Rows are points. A path goes straight from each point to the next, and from the last back to the first. The post is the endless flat space through its rows: a point in 2 columns, a line in 3, a plane in 4, and so on, so that a path can go around it. How many times does the path go around the post? Going back the other way cancels.
In the rows, zero is written as 128.

Post:
[[125 121]]
Path:
[[207 140]
 [142  95]
 [112  97]
 [ 68 114]
 [ 86  78]
 [184  72]
 [153 119]
 [172 178]
 [120 148]
 [158 136]
 [170 101]
 [127  53]
 [ 68  81]
 [ 63 161]
 [146 192]
 [157 168]
 [ 67 176]
 [ 74 112]
 [124  81]
 [177  66]
 [192 140]
 [141 164]
 [ 72 168]
 [ 65 125]
 [101 140]
 [150 155]
 [214 139]
 [154  77]
 [ 99  54]
 [ 67 120]
 [ 79 177]
 [156 168]]
Times around: 1

Post:
[[115 144 167]
 [144  88 100]]
Path (28 x 3):
[[ 69  51 108]
 [111  61  37]
 [143 127 111]
 [154 138 168]
 [162 115 116]
 [148 190 112]
 [ 79 141 131]
 [ 72  89 117]
 [ 96 182 140]
 [147 133 117]
 [125 166  78]
 [ 67  73  86]
 [ 96 116 191]
 [161 141 198]
 [133 181 171]
 [154  90   9]
 [166 157 173]
 [158 118 185]
 [ 89 117 192]
 [123  94  82]
 [143 141  99]
 [206  59  57]
 [167  95 185]
 [104  55  96]
 [ 87 124 104]
 [140 182  98]
 [197  82  97]
 [159  52 129]]
Times around: 2

Post:
[[106 172 141  88 148 126]
 [ 87 136 174 140  97 191]
 [118 139 128 127 138  86]
 [185  96  78 147 114 113]
 [126 210 102  91 133  75]]
Path (22 x 6):
[[138 182  66  93 127 120]
 [133 137 123  58 108 108]
 [192 105 119 135 128   7]
 [145 187 113 133 154 172]
 [104 176 110 117 182  43]
 [ 80 184  98  78 130 142]
 [143 131 117  70 148  83]
 [147 120 151 161  69 154]
 [ 96 181 163 114 201  29]
 [ 98 151 128  90 204 132]
 [ 58 126 146 111 117 125]
 [185  62  95 128  95 116]
 [115  43 195 104 120 100]
 [174 135 140 118 144 102]
 [156 135  92 163 149 110]
 [ 57 245 119  93 136 153]
 [ 91 141 121 148  56 123]
 [ 79 125 146  78 147 201]
 [ 86 192 151  75 124  85]
 [188 108 109 141 105  68]
 [ 85 196 179  89 175 174]
 [102 219  83 169 124  86]]
Times around: 4

Post:
[[174  89 163  95 153 108 105  75]
 [128 157 123  75  59 136 162  95]
 [127 146 107 154 146 115 124 151]
 [101 193 138  63  32  81  97 146]
 [ 76 146  87 123 141 134 146 135]
 [143 121 155  95 152  96 128 147]
 [105 106 159 155 177 141 144 116]]
Path (31 x 8):
[[225 182 106 138  95 121 141 106]
 [210 126 163  79 136 133  74  90]
 [108 168 156  88 117  92 106 137]
 [148 176  46 147 108 129 156 122]
 [ 86 104 139  63  88  84 176 106]
 [105  98 124 134 153 130 137 129]
 [140 110 144 175 115 168  51  51]
 [153 135 101 144 149 152 117  83]
 [159 103 186 141 185 130 141  65]
 [ 72 138 114 132 142 178 210  68]
 [165 152 168 198 135 174 169  98]
 [106 155 125  76 104 157 161 106]
 [ 42 128 180 169 158 192 158  36]
 [ 40 139 116 155 178 104 105  96]
 [112 194  95  54   7  63 177 209]
 [148 140 203 111  57  90 118 174]
 [ 97 174  67  86  67 177 181 132]
 [182 199 133 182  71  95  42 125]
 [118 125 229  94 112 122 127  69]
 [103 113 166 108 217 159 121 144]
 [195 144  75 111  90 137  99 122]
 [ 21 155 139 110 115 153 115 133]
 [155 157  78 139 126 145  86  68]
 [ 43 156 108 159 153 101 102 101]
 [ 87 138  95 140 143  78  80 139]
 [104 125  80 136 150 126 167 151]
 [131 111 103  72  94 150 145 110]
 [108 115 167 113 150 121  66 159]
 [ 96 103 178  34 105 145 198 109]
 [135 141 138 156 127  70  68 159]
 [ 87 109 173 157 221  48  93 124]]
Times around: 2

Post:
[[114 108 103 108  91  80  92 119 185]
 [207  89 114 102 163 139 122 165  82]
 [105 139 148 126  71 120 136 145  71]
 [138 122  81 124 215 164 191 114 126]
 [115  93  79 140 125 178 124 118 142]
 [104 137 112  91 125 159 120  85 145]
 [ 99 166 167 125  62 121 132 140 126]
 [176 125 144 205  88  32 125 161  75]]
Path, 24 rows:
[[115 129 109 119 195  62 112 120 162]
 [ 89 140 116 154  55  56 138 151 116]
 [161 120  72 108 175 160 119 100 168]
 [138 160 143 138  38  87  71 170  76]
 [212 119  99 181 131 111 141 138  81]
 [140 140 132 212 115  97 204 160 103]
 [138  77 137 184 165 160 170 145  58]
 [152  81 155 119 112 178  85 126  91]
 [ 46  86  74  87 153 194  98 102 108]
 [ 59 115  67 110  96 136 125  96 111]
 [155 138 132 196  34  78 180 126  11]
 [174 161 158 106  77 100 147 177  92]
 [155  93  94 145 172  77 171  74 108]
 [124  48  71 208 148 228 100 132 166]
 [144 107  80 142 159   7 115 128 138]
 [155 173 135 127 147 131 127 146  80]
 [115 126 136 144 105 120 120 127  93]
 [117 145 148  48  90  55  41  69 103]
 [105 137  77 156  71 130 102 117 166]
 [163 158 147 165 146  79 133 116  16]
 [135 168 106 144 178 106 160 110 121]
 [133 118  92 150  34  53 141 176  78]
 [131 178 157 163 106  45 174 102  69]
 [110 136 172 145 103 134 127 122  53]]
Times around: 3

Post (10 x 11):
[[117 144 150 166 123 151 174 101 189  90  91]
 [139  93 122  74 123 127 107 141 124 129 102]
 [154 147 137 215 143 109  75 119 141 161 131]
 [156  87 130 131 122 109 142 132  83 130  72]
 [131 158 107 134 147 110 157  84 110  91 174]
 [119 119 143  99 138 101 120 158 112  92 115]
 [203 185  87 118 166  78 127  83  92 117 139]
 [120 118 143 137 165 144 115 156 125 121 108]
 [139 120  42  98 121 136  94 138 131 118 121]
 [ 87 168 179  90 124 129 126 143  91 120  92]]
Path (25 x 11):
[[185  90 107 100 177 121 145 129  87  84 128]
 [184 130  99 129 168  94 125  68 124 107 150]
 [102 181 140 190 144 134 139 143 145 110  60]
 [143 132  81  76 110 129 149 111  66 146 141]
 [ 81 146 162 111 110 173 110 120 195 119 195]
 [167 152  69 141 106 104 148 111  31 123  48]
 [141  87  66  75 173 110  67 135 100 122  90]
 [157 199 130 149 176  80  85 185 120 110  55]
 [206 171  68   7 123 103  88 139 170 117 162]
 [144  87  93  98 134 155  91 132 106 145 147]
 [117 125 117 123 140 149  89 131 133 123  76]
 [116 139  47  81 174 157  83  91 161 128 197]
 [139 145 122 100 174 123 135 120  69 141 137]
 [155 105  91  62 154 147 156 140 110  89 138]
 [150 171  80 114 116 133  57  96 180 110 225]
 [163 108 171 124 128 140 159 123 115 119  48]
 [150 103 122 102  92 168 151 119 145 124 112]
 [ 92 145 170  81  90 100  64 151 102 161 123]
 [121 115  88  82 184 111 165 102 129  76 138]
 [161 115  75  69 134  81 102  90  91 100 100]
 [148 150 135 126 143 133 136 126  86 120 113]
 [146  94 110 159 108 138 159 103  75 152 126]
 [117 200 117 117 114 110 167  66 150 111 115]
 [189 141 125 116 151  57 112  97 125 109  29]
 [132 181 116  84 123 122 133  66  95 102 107]]
Times around: 1
